Each row of a before or after table is a point. The points were changed in one or more steps. Then noise was added and the rows were shuffled. The steps act on columns, c1 being the first. Write out the steps. A step turns or swaps two columns, mirrors them in a line or flattens them onto one, adds a multiple of one to another, or multiplies or shifts one. Angles are multiples of 10 degrees, from the lower column toward the higher: turns from -170 to 170, lines from 10 to 170 but not 90. Use the fewest steps. Two steps may share a column if one is a turn and the other turns, adds or multiplies; they go together, in the order done. Otherwise the lowest column goes first.

Before (9 x 3)
[[-11  18  12]
 [ 15   7   8]
 [ 17  21  -2]
 [ 19  -1 -36]
 [-11 -49 -29]
 [-18   7 -26]
 [-48 -10 -38]
 [-20 -14   2]
 [-17 -28 -28]]
After (9 x 3)
[[ 18 -11  29]
 [-48  -9 -73]
 [-13 -21   4]
 [-11 -48 -95]
 [ -1  20 -89]
 [  7 -17 -66]
 [  7  14  21]
 [ 20  17  -5]
 [-27 -18 -70]]
Steps: swap c1 and c2; multiply c3 by 2.5

Before (10 x 4)
[[-16 -17 -48  -2]
 [-51 -17 -40 -19]
 [-25 -14  95 -17]
 [ -5  -2 -21  24]
 [ -4  -3   0 -25]
 [ -4 -16 -21 -14]
 [ -6 -42 -43 -26]
 [-12 -25   3  16]
 [ -9  -6  15  -5]
 [-10 -17  16  19]]
After (10 x 4)
[[-14 -20 -19  -3]
 [ 22 -13 -11  -5]
 [-26 -45 -37  -8]
 [-20 -28 -24 -50]
 [-20  38  31 -26]
 [ 16 -16 -11 -12]
 [-27   0   1  -2]
 [ -2 -35 -28 -18]
 [ 22  -2  -3 -14]
 [ -4   3   5  -9]]
Steps: swap c1 and c4; flatten c2 and c3 onto the line at 40 degrees

Before (14 x 8)
[[-41 -51 -33  43  55  -4  20 -37]
 [-43  14  51  -2  27  60  18  12]
 [-21 -20 -52   3  -5 -22  -5 -52]
 [ 49  -2  13  15 -32  38 -20 -59]
 [-42  46  28 -39 -34  13  36   3]
 [ 19  62 -43  49  -6  52  23  -6]
 [ 33   2 -44  20  44  11 -56  24]
 [-38   3 -36 -31   0  33  27   7]
 [ 20  30 -34  64  -7  -8  -4  21]
 [ 41  54  30 -11  12 -26  23 -35]
 [ 22  19 -25  61   2  67 -44  22]
 [-40  15  38 -27 -43 -34   8  20]
 [ 43 -16 -60 -31  -6  -8  33   3]
 [-28 -32 -47  41 -22 -23 -25 -56]]
After (14 x 8)
[[ 50  -3  -6  16 -32 -39 -19 -55]
 [ 42 -15  58 -30  -6  17  33  -6]
 [ 42  54 -33 -10  11  20  22 -39]
 [-42  14 -40  -2  27 -68  18  11]
 [-41  15 -43 -27 -43  28   8  13]
 [-23 -18  47   3  -5  31  -5 -51]
 [ 34   2  45  21  45  -3 -55  29]
 [ 22  18  36  61   2 -62 -44  39]
 [ 19  63  52  51  -6 -44  21   9]
 [-41 -51  32  44  55   9  18 -24]
 [-43  46 -25 -39 -33 -18  37 -10]
 [ 21  30  32  63  -6  14  -3  41]
 [-26 -32  43  41 -21  31 -25 -43]
 [-39   4  41 -32   1 -26  26  -2]]
Steps: turn c3 and c6 by -170 degrees; add 0.3 times c4 to c8

Before (12 x 9)
[[-28  50 -54  -6  20 -19   0  11  23]
 [-49   4 -71   1 -70   8  64  -5   5]
 [-44   5   9   3  16  11  24  10  37]
 [  6 -25 -29  -7 -13 -35  -9  18  47]
 [ 60  37  -8 -91 -29  36   9   7  18]
 [-34 -33  19  -7  25  39   4 -38  34]
 [-47 -38 -16 -10  13  38 -10  16 -10]
 [-50 -16  -3  -2  27  37  -8  -8 -11]
 [ 44 -25  19 -11  24 -62  27 -19  38]
 [-40 -10   8  -5  -2 -23 -15  -5   8]
 [-50 -10 -14 -17  16 -51 -11 -49  46]
 [ 24  23  14   2  13  26 -13  -8  31]]
After (12 x 9)
[[ 25  17  25  22  17  28  -1 -13  26]
 [-42   3  -6  -3   6 -22  13  -8  11]
 [-41   8   9  26  -2  15 -24  16  34]
 [-49 -71   3   4 -92   8  -6  -7   9]
 [-33  17 -31  14  16  38 -22 -61  37]
 [-45 -17 -39 -19  14  36  -2  26  -9]
 [ 58  -2  37 -78 -30  34  13  14  17]
 [  2 -31 -25  25  -1 -36  17  28  48]
 [ 43  20 -22  19  -2 -60 -38 -31  40]
 [-48  -1 -13 -11  29  42 -12 -14  -7]
 [-27 -52  46  11  14 -17  -9  18  26]
 [-50 -16 -10  12  20 -51  -1 -77  45]]
Steps: swap c2 and c3; add 0.7 times c9 to c4; mirror c5 and c7 in the line at 160 degrees; multiply c8 by 1.6

Before (9 x 11)
[[ 38 -41 -26 -32   7  39  41  48 -52 -17   3]
 [-52  45  35   7 -13  11  28  59  17  -6 -38]
 [-39  10 -40  -5 -31  -4  10 -31  44 -69 -39]
 [-44  46  21 -19   4 -45  36  63  35 -54 -32]
 [-27 -32  24 -13  72  20  14 -15   9  28   2]
 [ 14 -37  32 -19  -3 -16 -25 -25 -35 -28  25]
 [ 18  36 -21  19 -31 -40 -44  76 -21 -55  50]
 [ -2 -16 -44 -14  -8 -35  -7  61 -55  11 -40]
 [-18  50 -43  16 -17   2 -17 -25 -40 -53   2]]
After (9 x 11)
[[-14 -11  14  -4  -9 -26  -7  61  64  25  17]
 [-17 -30  34 -47   9  35  40  47  48 -25 -21]
 [-21 -24  85  20  72 -13  15 -15 -10 -32   2]
 [-18   6  21  34 -32  57  10 -32 -28  38  51]
 [ 10  35  17  23 -17  49 -18 -24  35  27 -16]
 [-12 -27  93 -20  -3  15 -27 -26  24  28 -36]
 [ 23  24  39  -9 -32  29 -45  76   1  63 -55]
 [-10  34  95  52 -14  10  28  58  -2  -6  42]
 [-33  32  82  34   4  27  36  64 -22  67  42]]
Steps: turn c1 and c4 by -70 degrees; multiply c2 by 0.7; shift c3 by 60; mirror c6 and c10 in the line at 150 degrees; turn c9 and c11 by 160 degrees

Before (9 x 14)
[[-13  -1 -31  38 -36  19 -73  13 -28   5 -22  -1 -13  14]
 [  0 -13 -22 -41  16  11 -28   9  60 -45  32   7  16  27]
 [ 37  52 -10   5   6 -53   4 -13  55 -30 -33   6 -15 -20]
 [ 36  38 -62   4 -49   8  43  -4  49  -1  22 -11  -5 -10]
 [ 14  40  22 -32 -50  38  19  78  50 -24   9 -42 -10 -27]
 [-35  31   5   4  23   0  11  65 -89 -11  -4  40 -22  23]
 [-24  25  19 -37  -8  30  52   6 -10 -13  -1 -24 -60 -32]
 [-93 -48 -16  12 -47 -10  -5  22  16 -28  36  54   8  79]
 [ 18  49 -12 -26  28  21 -19  20 -32  20 -18   7 -74  34]]
After (9 x 14)
[[-12  -1 -31  36 -36  61  44  12 -31   5 -24   0  -9  14]
 [-96 -48 -18  12 -47   6  -6  23  17 -28  36  79   4  79]
 [ 34  53 -11   5   4  18 -55 -12  56 -29 -35 -20 -15 -22]
 [ 17  49 -13 -27  30   9  26  20 -33  20 -19 -15 -72  32]
 [ -1 -11 -25 -42  16  24  18   8  58 -44  33  15  16  25]
 [-25  24  21 -35  -5 -62  12   5 -11 -13  -1 -36 -59 -34]
 [ 32  39 -66   7 -50 -42  -9  -3  50  -1  22 -31  -5  -8]
 [-35  33   5   4  25 -12  -2  65 -88 -15  -8  22 -22  26]
 [ 16  41  25 -31 -50 -30  27  76  50 -24   7 -65 -11 -26]]
Steps: add -0.5 times c2 to c12; turn c6 and c7 by 110 degrees

Before (13 x 18)
[[ 38  11   9 -10  -5  18  -4  11 -11 -12  -6 -38 -21 -11  23  30 -13  47]
 [ -5  -5  29  61   9 -25   7   6   5  24 -20  29  35 -17   3   0 -14  23]
 [-16  -5  18 -26 -18 -24 -15 -14  14  32  -6  29 -14 -11 -15  30  60 -12]
 [-24  38  22 -17 -44 -16   1  36 -34  25 -20  11 -13  43  19  -2  25  -3]
 [-14  -2   5 -21 -14 -22  13  15 -21  19  40  17 -23  14   5  21 -16 -13]
 [  3  -8  -4 -20   0 -11  13  30  23 -27 -16  31 -13 -15  20  25 -22 -18]
 [ -5  47  -8   4 -17 -25   1  20   6  47 -17 -28  -4   7 -14  28  35  -9]
 [ 12  -5  17   1  10 -14   9  -7 -18   9 -12 -95  -7   2  10  25 -12 -30]
 [ 22  -6  -4  22 -29 -18  -7 -13 -33 -77  23  31 -16  30  14  12 -16 -19]
 [  2  -6   1 -18 -43  32   5 -14 -32  31 -15  15 -16  11  22  29 -17  13]
 [-19  20   1   4   2  -9  -7  -1  16  -2  56 -25  28 -14  -2  -8 -15 -13]
 [ -7  17  31  -5  -7  -2   6 -12  -8  31  12  18 -23   0  -3 -41 -18 -22]
 [ 37  35  20   6   8 -15 -10 -10 -16  44 -14   2  63   2  -3 -33 -22  36]]
After (13 x 18)
[[ -6  48  -4   3 -16 -25   2  48  12  45 -18 -28  -3   4 -14  29 -26   0]
 [ 39  12  -4 -10  -6  19  -4  40 -47 -13  -6 -37 -21 -12  23  30   9 -14]
 [ -4  -5 -22  60  10 -25   8  37 -17  24 -20  28  35 -16   2   0  15 -15]
 [-23  37 -28 -15 -41 -15   1  66 -14  26 -16  14 -11  44  19  -1 -11  30]
 [ -8  17 -23  -5  -8  -3   5  23  15  32  11  18 -24   3  -2 -43  21  18]
 [-19  20   4   2   2 -10  -8  30  18  -2  55 -24  27 -14  -4  -7  10  -8]
 [ 11  -5 -13  -1   9 -13  10  21  16   9 -12 -95  -8   2  12  23  14  31]
 [-16  -4 -37 -26 -20 -24 -16  16  16  33  -6  27 -16 -12 -16  32 -34  -6]
 [-13  -3   2 -23 -14 -22  10  44   1  20  39  15 -21  15   4  21  11  28]
 [ 23  -6   8  21 -27 -18  -7  16   0 -76  21  31 -15  32  14  11  11  37]
 [  1  -4   3 -17 -45  33   5  15 -28  31 -13  16 -15  11  21  28  11  19]
 [  2  -6  11 -21  -1 -14  12  60  26 -27 -15  31 -12 -13  19  24  11 -10]
 [ 37  34 -13   8   8 -16  -9  19 -42  46 -13   1  62   3  -1 -34  20  -6]]
Steps: turn c3 and c17 by 160 degrees; multiply c17 by 0.7; shift c8 by 30; mirror c9 and c18 in the line at 150 degrees

Before (12 x 20)
[[  3  19 -14  -1 -12 -10   8  -6 -15  -6  -2 -18 -13  11  12 -13 -69  20
  -18  -1]
 [ 22 -19 -11 -16  -4 -16  -4  -2 -20  -5   9   7  25 -14   9  -3 -14   7
  -12 -11]
 [  7  -7  -3  -7 -51  -7  -1 -24  69  -7  12  14 -17 -10  -9 -11   2   3
  -16 -14]
 [-14  -6  -4 -19 -39 -20   1  -4   1  95 -32 -44  -7   0   6  37 -15  25
   22 -15]
 [  7 -12 -11 -16 -12 -14   8  11  11   8   9   0 -11   2   2  10 -38 -43
  -12  31]
 [ 16  29  10 -11 -12 -20  -8 -14  18  -3  16  10 -14  12  14  -5   9  25
  -13 -21]
 [ 26 -16  32  -9  -3  -5  17 -21 -24 -10 -10  19  15   1  16   3  -6  -1
  -12 -21]
 [ 10 -28  24  -5  -8  -2  -9 -19   1   0  22 -11  -4 -14  -3   2  -9  -3
    9  16]
 [  6  -1  -7  -7 -10 -25   2 -14 -24 -26  22  19  22  55  -9 -16  -5 -18
   30 -18]
 [ 18 -13  14  -7  -8  33   1   1 -17 -28  22  10  15   0 -10  -1   4  24
  -11 -11]
 [ 17  -7 -14   8 -42   2  -2 -16  -1 -28 -32   6 -16 -13  18  21 -13  19
   -1   3]
 [  2  -3  -7 -22  -7  -8   5  -7  -6 -29  -1  15 -18 -10 -15  -9 -17  17
  -12 -11]]
After (12 x 20)
[[ -4 -12 -11 -16 -12  -2  16  11  11   8  21  -5 -11   2   2  10 -38 -43
  -11  31]
 [-14 -28  24  -5  -8  -4 -18 -19   1   0  39 -10  -4 -14  -4   2  -9  -3
    9  16]
 [-10 -13  14  -7  -8   8   2   1 -17 -28  53  19  15   0  -9  -1   4  24
  -11 -12]
 [ 21  -6  -5 -19 -39 -17   2  -4   1  95 -56 -45  -7   0   5  36 -16  25
   22 -15]
 [-16  -2  -6  -7 -10   3   4 -14 -23 -27  31   9  22  55 -10 -16  -5 -18
   30 -19]
 [ -5  29  10 -11 -12   1 -16 -14  18  -2  43   2 -14  12  14  -5   9  24
  -13 -21]
 [ 22 -16  32  -9  -3   6  34 -21 -25 -10  35  15  15   0  15   3  -7   0
  -12 -21]
 [  2  -4  -7 -22  -7   4  10  -6  -6 -29   3  11 -18 -10 -15  -9 -17  17
  -12 -11]
 [ -6  -8  -3  -7 -51   5  -2 -24  69  -7  24  10 -18 -10  -9 -12   2   2
  -16 -14]
 [  3  19 -13   0 -12  -7  16  -6 -15  -7   3 -19 -13  11  12 -13 -69  20
  -18  -1]
 [ 36  -7 -14   8 -42   2  -4 -16  -1 -28  -2   7 -16 -12  18  21 -13  19
   -1   3]
 [  4 -19 -11 -16  -3   1  -8  -2 -20  -5  47   1  25 -14   8  -3 -15   7
  -12 -11]]
Steps: turn c1 and c11 by 60 degrees; multiply c11 by 2; flatten c6 and c12 onto the line at 70 degrees; multiply c7 by 2

Before (14 x 32)
[[  3  36 -21  18 -12 -14 -53 -29  16  58 -69  11 -72  49  11  26 -14 -71
  -40  10  19  21 -44  51  -3 -63  11  -1 -22 -38 -43  38]
 [ 49  40 -32  82  38  10 -49 -15   5   2 -13  64 -24  14  24 -25 -37 -42
  -38 -30  39  46  40   4  -2 -11 -35 -18  14 -47 -23  26]
 [-29  -1  43   7 -32 -56 -46 -12 -32  27  -8  20  -7  26 -26  12  16   7
  -47  42 -16   4 -33  71  38 -23  21 -28 -50  49  -6   6]
 [ -8  -1  13  15  12 -25 -27 -30  -9  44 -10  20 -46   1  23   5 -40 -61
  -33  40 -12  43 -53  11  -1 -61  -8 -26 -45  19 -13 -35]
 [-58  33 -46  56  39 -29  11   3   8 -61  39 -53   3 -56 -45 -18   5  39
   17 -38  17  -9  32 -43  73  23 -40  10  47 -52 -14 -47]
 [-27  19  41  29 -25 -56 -26 -16 -14 -25  -4 -26  11  22   5  25   0 -23
  -21  27 -41 -10 -15  21 -50  -1  29   6 -26   2  15 -26]
 [-26  -3  42  15  -6 -61 -13 -26  17  19  38 -36  -9  -6   3  49  16 -36
  -22  60 -58 -17  55  27  30  -7  16 -15 -32  32 -42   3]
 [  2  -5  41  90 -14 -11 -13 -49  -7  33 -39  -1 -42  53   4   8   4 -60
  -60   4  22 -17 -24  22  13 -46 -18   1 -58   2 -26 -15]
 [-13  35 -23  63  31  10 -26 -21  31  10 -30  58 -33  48  16  -1 -11 -51
  -21   3  18  29 -33  30 -25 -44 -24   9 -12  41 -94  24]
 [-41 -11  -3  16  55 -65  19  46 -27 -18  21  -9  -3 -30 -48  -2  17 -16
   -2  -6 -33 -56  33 -45  33  44 -25  32   8 -20  23  -8]
 [-28  31 -42  50  -9  55   6 -11  37 -14  27  -7   7 -32  20 -69  28  14
   32 -14  -5 -45  10 -25  75  -3 -47  69  16 -40  26  -8]
 [  4  73  -7  87 -33 -36  -6   5  24  -6 -28   2 -32  -6  13 -32  44   0
   63  28  -3   9   9 -17  68 -37 -56  54 -10  11  17 -16]
 [ -5 -17  16  24  25 -81 -18   4 -33   1  67 -38  42 -55 -35  10  55  -3
  -12 -25 -45   1   9 -32  36  44   3  54  29 -24 -33 -36]
 [-35   8   9  29  50 -17  44  63  -4  -8  19 -62  36 -80   3 -21  62  27
    9 -39 -10 -21  57  -2  33 -10 -20  24   8 -33  -9 -32]]
After (14 x 32)
[[-72 -12  -2  19  58 -65  22  45 -27 -19 -31 -10  -3 -31 -48 -40  21 -17
   -5  -7 -22 -55  33 -22  32  56 -26  34  10 -18 -24  -7]
 [-88  33 -45  58  41 -30  11   1   7 -62 -31 -51   3 -58 -46 -45   7  41
   16 -40  30 -12  31  -6  74  35 -39  11  46 -53  15 -49]
 [-27  33 -21  16 -12 -15 -51 -35  13  58  71  11 -74  50  10  57 -17 -70
  -41   5  -5  21 -45   1   1 -79  12  -2 -22 -40  43  38]
 [-60  -2  41   4 -32 -57 -47 -11 -32  29   3  19  -6  27 -25  68  16   7
  -42  38 -17   6 -37  24  39 -41  22 -28 -47  48   6   6]
 [-31 -18  18  23  27 -80 -18   3 -34   2 -76 -37  42 -54 -33 -25  55  -5
  -10 -26 -15  -1   8 -30  37  49   2  52  28 -23  34 -32]
 [-65   8   8  28  55 -19  42  64  -1  -7 -21 -62  35 -77   4 -16  59  29
    7 -39   1 -20  56  19  34 -10 -24  24   9 -35  10 -30]
 [-44  36 -22  67  34  10 -28 -20  33  10  33  58 -33  46  15  27 -13 -52
  -22   3   4  27 -37  15 -26 -53 -26   9 -12  42  91  21]
 [-52  -4  44  15  -4 -60 -13 -26  17  18 -55 -37 -11  -9   3  49  14 -36
  -19  58 -42 -16  56 -28  27 -17  15 -14 -31  33  44   2]
 [-58  32 -44  51  -9  56   6  -8  36 -12 -30  -8   7 -31  21 -53  27  14
   29 -12   5 -48  12  49  74   5 -45  69  15 -40 -24 -12]
 [-24  71 -10  88 -35 -38  -7   3  24  -4  24   3 -32  -4  12 -29  42   1
   62  26 -13   9   9  22  66 -27 -57  53 -11   9 -15 -15]
 [ 18  37 -35  84  40  11 -50 -14   2   3  24  64 -26  15  23  -6 -37 -40
  -38 -29  33  47  40  21  -2 -13 -35 -16  10 -49  21  26]
 [-58  16  41  31 -26 -57 -25 -11 -14 -25 -10 -25   9  18   2  29   2 -24
  -20  25 -40 -11 -14 -10 -50  -8  27   3 -28   5 -15 -29]
 [-39  -2  14  14  14 -24 -29 -30 -10  47   6  24 -47   1  23  14 -40 -60
  -34  37 -19  44 -57   0  -2 -62  -8 -28 -43  16  13 -35]
 [-29  -4  40  86 -12 -13 -14 -48  -8  35  42  -1 -45  54   4  21   6 -61
  -59   4   3 -17 -25   6  13 -53 -17   2 -58   4  27 -18]]
Steps: shift c1 by -30; mirror c11 and c21 in the line at 80 degrees; add -0.3 times c24 to c26; turn c16 and c24 by -60 degrees; multiply c31 by -1

Before (11 x 48)
[[  1  -6 -11  -6   4  -8  -4  32  -9   9  -6  12  18   1 -10 -16  12   4
  -11  -8  -6  -1  -9 -19  23 -16  -4  -9  14 -18   5  73 -16  10 -10  16
   14  12  21 -10 -22   8   2  10  19  -6  -4  -4]
 [ 11   5  -8   4   1 -16 -17  13   3 -20  -8 -17  15  -7 -14  -9 -31  10
    4  11   6   3  -8  32  27 -17  20 -36  13  15  10  -3   6  -8  59  16
   20 -26  -2  -3   0  17 -21  -2   2  -7   1   6]
 [ 15  -1  -6  -7  27   6 -27  24  -7   4   5  -3   4   2 -15  -1 -27   6
   35  11 -12 -13 -11  -7 -10  26  39   0   0  17  14  -2  16 -13  10  10
   14  16  -2  -1   5  -4  -8 -13  20  -7  19  -4]
 [-68  -5   8  -3  13   4 -12  27 -22 -14  -4   7   3   1   8 -17 -16  -1
   -6  10  -8  12   2 -11  10  -7  -2  -3  13   3  -5  31  13  30  -1  15
    8 -22  -2 -16  -1  11 -34   6  11  -7  -1  10]
 [-14  -5   2  -6  15   3 -18 -14   2  -2  -1   7  16   4  31  -2 -22 -37
  -28  -1  32 -15 -11  -2  11  25  -3   5 -11 -19  -8   8 -11  -3 -10  14
  -11  18   1 -27 -20 -12 -26  -5 -14  -6  -6  18]
 [-16  -9  64  21  20 -12 -16  23 -20   3   7 -32  16 -15  -5   3 -33   5
  -33  -8  28  -6  -2  28  14 -15   0 -10  13 -11  11   0 -22   0  57   4
    9  -5   1  -5 -18   5 -27 -37  17 -11   4   7]
 [ 17   7   0   7   3 -17  -3  -1  -6   9  25 -10   2 -20  -6  30  23 -48
    8 -10 -13   3  -2  -7  25  39 -11 -85   8 -24  27  18   7  12  -4   3
  -19  16   9  -1 -18  -4 -34   9 -31  -4  -5  -2]
 [ 15  28  -9   2  12   1  11  18 -12  -5  26   3   7  -5  -3  -8 -25   7
   -9  -5   9 -11  17  -3 -12  27  -9 -21   5  16  -5  -1 -22 -10  -2 -39
   -8  20   0  -9 -16 -29  -7  -1   6  -6  -2   3]
 [ 17  23  18  -4   5  14 -15  16 -20  -8  -8  14  10   2  16 -10 -15   6
   -4  13  -2 -12 -12  -3  -8   3  -8   2 -30   9  -8  14   8  33 -11   6
   21   1   6 -12 -18  -5 -29   5   8 -26  57  -1]
 [  8 -12  -4  -7  54  -9 -25  30  -2 -42  14   9  15 -35  -1 -13  41   7
    8   4 -10 -14 -12  -5 -29  15  23   6  15 -25  -3   2  14 -10  -9  15
   18  17  10 -19  26  -9 -20   1   7  -5  10  -6]
 [ 17 -12  -8  25  21  17   3  -8 -20   0  -3  14   7  -5  -3  -1 -18  11
  -30  13  22 -19  18  20   0  -6  13  -6   9  -4   4   9  11  16  25   7
  -11  20   2 -17  24 -27 -20   9  14  -8  -4   5]]
After (11 x 48)
[[ 16  -2  -7  -7  27   4 -28  27  -8   2   2  -6   4   4 -15  -1 -27   4
   37  11 -12 -15 -12 -20 -12  25  41  -1  -2  18  15   1  15 -13   9   8
   14  18   0  -2   4  -4  -9 -14  21  -6  19   2]
 [ 16  22  17  -5   7  12 -15  16 -21  -5  -8  15  10   4  17  -9 -14   6
   -5  15  -6 -11 -12  -9  -8   3  -5   2 -29  10 -11  11  10  30 -11   7
   22  -2   7 -10 -16  -6 -27   4   7 -28  57   1]
 [ 16   6   1   4   2 -15  -4  -2  -5   9  27 -11   3 -21  -7  30  23 -48
    8  -9 -15   2  -3 -21  23  38  -9 -88   6 -24  29  18   7  13  -5   3
  -18  15   6  -2 -18  -4 -36   6 -31  -1  -4  -6]
 [ 13  27  -8   4  11   1  11  17 -10  -6  24   3   8  -6  -6  -7 -22   9
   -9  -6   6 -10  16  -8 -10  27  -7 -20   5  15  -2  -2 -22  -7   0 -39
   -5  18   0 -10 -16 -28  -6  -2   6  -4  -3   5]
 [-66  -6   7   5  17   5 -11  27 -24 -14  -4   5   3   1   9 -18 -14  -2
   -4  12  -7  16   1 -34  11  -8  -2  -3  14   0  -8  32  13  31   0  16
    7 -20  -3 -14   2   9 -33   4  10  -6  -1  12]
 [ 15 -13 -10  23  21  28   2  -7 -20   0  -4  14   8  -5  -4   0 -19  13
  -31  12  21 -20  19  60   1  -7  12  -7   8  -2   4   8  11  17  25   6
  -11  20   5 -16  25 -28 -22   8  14  -6  -5 -15]
 [  9 -12  -1 -10  56 -12 -25  29   0 -43  13  10  14 -34  -3 -14  39   8
    9   3 -13 -15 -13 -15 -28  16  24   6  16 -25  -3   2  13 -11 -11  16
   17  17  11 -20  27 -10 -21   3   6  -6   8   1]
 [-15  -4   0   8  15   0 -17 -13   2  -2   0   9  17   7  32   0 -22 -38
  -28   0  32 -15 -12  -4  10  25  -5   7 -12 -19  -9   8 -12  -3  -7  12
  -12  17   0 -26 -21 -11 -27  -4 -14  -6  -6  14]
 [-17 -11  63  22  20  -2 -15  22 -21   4   6 -32  14 -15  -7   3 -31   5
  -32  -8  29  -5  -1  84  14 -17  -1 -12  11 -11  11   0 -19   2  57   4
    9  -8   0  -3 -17   5 -26 -39  18 -10   4  -8]
 [ 12   8  -6   7   2 -11 -19  14   6 -20  -7 -19  16  -6 -11  -8 -31  11
    2  12   6   2  -9  99  29 -15  22 -36  14  14  12  -4   7  -8  59  17
   20 -25  -2  -3   0  19 -19   0   4  -8   0   3]
 [  1  -6 -10  -9   5 -11  -4  34  -9   6  -6  11  20   1  -7 -18  14   5
  -10  -7  -5   3 -11 -56  22 -15  -5 -10  13 -18   4  74 -14  11 -10  17
   16  14  22 -10 -22   8   3   9  19  -6  -1   1]]
Steps: add 0.5 times c4 to c6; turn c4 and c48 by -40 degrees; multiply c24 by 3
